Every row gives one point. To make a cloud, some directions were put in groups of two or more. Within a group, all points are equally far from the middle, so they leave a hole (a ring in 2 directions, a hollow ball in 3). The other directions are filled evenly. Then the cloud was stretched, turned, moved and blurred a little. How many holes are there, and how many directions does each take, smallest first?

Cloud:
-1,33,-29
18,8,82
71,8,-28
-23,-14,-17
-34,10,-47
3,48,33
0,-11,26
-30,2,49
41,-15,23
-28,-24,-35
55,-1,26
29,1,25
29,43,5
28,69,49
-18,5,-1
31,2,-50
6,-16,33
29,5,17
15,22,-8
-20,-7,-67
Holes: 0

Cloud, 30 rows:
40,-86,-21,-5
19,-36,-36,-10
34,-35,-48,9
17,30,8,48
-49,-20,-4,3
-15,27,7,56
-10,-29,65,-2
55,21,-26,3
-11,37,-16,-52
-12,17,-52,-7
30,-31,40,-47
41,1,1,51
-8,16,-53,14
2,54,18,32
35,-67,17,-80
35,-47,49,-5
20,-40,1,-31
16,13,-39,16
35,0,16,-45
54,-53,19,35
30,-21,31,-8
-3,26,15,1
16,8,12,17
31,14,-35,-19
-10,-25,-3,-31
-33,18,-10,53
20,-25,11,39
-9,-27,-29,11
-31,-7,-13,-24
-16,-41,14,45
Holes: 0

Cloud:
-30,8,2,-67,2,-11
4,17,20,-59,30,13
-12,58,9,-35,-6,-6
10,-41,11,46,-3,-42
-14,-41,-18,27,13,-37
26,-46,33,16,35,-18
32,38,47,-15,18,11
-17,-30,-58,-20,-13,-23
-25,-8,-40,-36,25,26
-44,11,-46,14,-33,26
-9,-35,37,5,-61,-7
-43,-17,-15,33,-9,42
28,-10,-52,-53,-10,-11
25,-30,38,-7,19,52
-19,-6,61,-38,3,-11
-11,-29,-15,-5,-68,-17
49,10,-21,-21,-48,-13
41,1,-1,53,30,6
-16,-54,-37,-33,-46,6
-3,-57,-2,53,-3,9
22,-39,25,31,32,-27
30,-47,28,54,3,0
31,-39,-13,-69,-5,15
65,-31,-33,-15,26,3
49,0,-14,9,-59,23
22,-18,11,-14,40,47
20,20,4,9,-6,-62
8,1,-58,-34,-28,-24
-47,-1,11,37,-24,-29
-26,-38,-3,-2,-67,28
41,-28,-56,15,-25,41
-60,-36,-7,-8,-38,10
28,-18,70,-19,7,6
9,-20,9,-18,44,43
-30,-2,-32,-24,19,45
-37,-5,-2,57,-30,21
29,24,-24,-7,-34,57
29,-32,53,-34,23,12
58,18,5,-31,39,0
24,40,37,26,25,-4
11,-58,-52,6,7,-1
59,24,13,-36,21,14
-4,-59,-26,-9,-60,6
6,34,17,-62,15,4
17,-41,-39,28,-20,53
14,-65,-8,0,-10,-44
-6,-7,14,31,-61,-25
15,-31,39,1,-62,4
35,-29,38,18,-50,-15
-21,37,-19,-10,19,-37
12,45,-33,7,24,31
Holes: 1 (6)
